Each row of a before or after table is a point. The points were changed in one or more steps. Then noise was added and the rows were shuffled. The steps act on how far a point lies along the listed directions, d1 being the first. Name the steps. A step turns or swaps two directions, mirrors them in a line or flattens them onto one, adds a multiple of one to another, or multiplies one. Angles are multiples of 10 degrees, from the lower direction toward the higher: turns from -170 to 170, lines from 10 to 170 but not 90. Use the fewest steps. Two steps may share a direction if one is a turn and the other turns, adds or multiplies; they go together, in the order done. Otherwise the lowest direction goes first.

Directions:
(1): [-29  29]
(2): [-29 -29]
Before (11 x 2):
[[ -2  22]
 [-37  35]
 [-16 -75]
 [ 31  -9]
 [  9  17]
 [-42  30]
 [ 15  -8]
 [  1 -10]
 [-12 -20]
 [ 15 -35]
 [ 47  28]]
After:
[[ 24  22]
 [ 10  15]
 [-51  58]
 [-22 -47]
 [-12 -48]
 [ 56  -1]
 [-20  14]
 [ -4  36]
 [ 11 -21]
 [ 16 -11]
 [ -2  12]]
Steps: mirror d1 and d2 in the line at 60 degrees

Directions:
(1): [-5  8 14 52  6 44]
(2): [57 -2 32 -5 26 -1]
Before, 10 rows:
[[-77   3 -75 -82 -35 -46]
 [-30  -2  -1  -8   8   6]
 [-27 -18 -28 -40   5 -21]
 [ 41   5  22  25  23  29]
 [-14   7 -11  15   1  18]
 [-61  -6  -6  28 -10  37]
 [  8   5  16 -30  -2 -19]
 [ 24  -3 -11 -55 -20 -52]
 [-59  -5 -42  45 -24  28]
 [ 17 -18 -19 -54  -4 -75]]
After:
[[ 17 -16  -2 -23  29  -6]
 [ 12   5   3   2  13  12]
 [ -4 -10 -17 -11  -5 -40]
 [ 34 -12  43   1  30  20]
 [ 82   0  32 -50  46 -15]
 [ 72 -15  21  12  35  10]
 [-18   7   9 -10 -12  -3]
 [-35   6 -25  12 -14  14]
 [  5  -5  16  -8  25   0]
 [  1   2 -14 -20 -25 -23]]
Steps: multiply d1 by 0.4; multiply d2 by -1

Directions:
(1): [ 11  -6 -51 -12 -45   3  34  21 -39 -20  25]
(2): [  6 -24  25   7  44 -53  32  32 -32   2   9]
(3): [ 26  47 -24  -2  12 -36  23  -4  54 -14  24]
Before, 13 rows:
[[ -7  11  -3   0  10  -3 -13 -14  28   3 -20]
 [  3   8   5   4   5  24 -26 -21  26  -9   0]
 [-12   4   9   8  13  12 -15  -7   6   3  -6]
 [ -1  44  -5  -1 -10  20 -41 -42  41  -8   2]
 [ -9 -22  14   3 -20  15 -14 -11   6   7  -3]
 [  2  20   5   9  -1   5 -12 -17  11 -10 -11]
 [ 15  20 -11   6 -17 -17   9  -5   4 -18  22]
 [  4  10  13  -8  -5  -3 -14   0  16   6  -6]
 [ -2  17 -19 -12 -17   0  -4   0  22  -9  -2]
 [  8  13  10  -2  14  -3   0 -13  15   7  -9]
 [  9  20  -4   7  -4   5 -16 -11  40 -10  -1]
 [-26 -35 -50 -12 -84  46  15  40 -95 -12  11]
 [ -5  19 -25  -9 -20  14  -8 -14  15   3   8]]
After, 13 rows:
[[-48 -46 -17  -7 -79  87 -30  14 -88   6 -20]
 [  5  19   1  -7 -17   7 -17  -6  26   1  -4]
 [ -9  36 -49 -16 -61  62 -35 -39  35   4  -1]
 [ 10  17   1  -5   9  -5   4 -12  18   3  -3]
 [ -4  84 -54 -11 -81  92 -79 -86  86 -15  -5]
 [ -9  26 -37 -14 -50  28 -21 -16  33 -10  -6]
 [  7  39 -31  -1 -41  39 -29 -30  57 -17   0]
 [  3  36 -11   6 -22  24 -23 -25  27 -15 -11]
 [-12  16   2   7   9  19 -16 -12  23   0  -6]
 [  9  13 -16   3 -26 -10   7  -2  -7 -19  19]
 [ -7  24 -22  -2 -10  15 -17 -23  42  -2 -18]
 [ -9  -5   9   2 -32  33 -28 -27  28   7  -7]
 [  5  31 -18  -1 -28  60 -43 -45  56 -14   1]]
Steps: turn d1 and d3 by -30 degrees; multiply d2 by 3
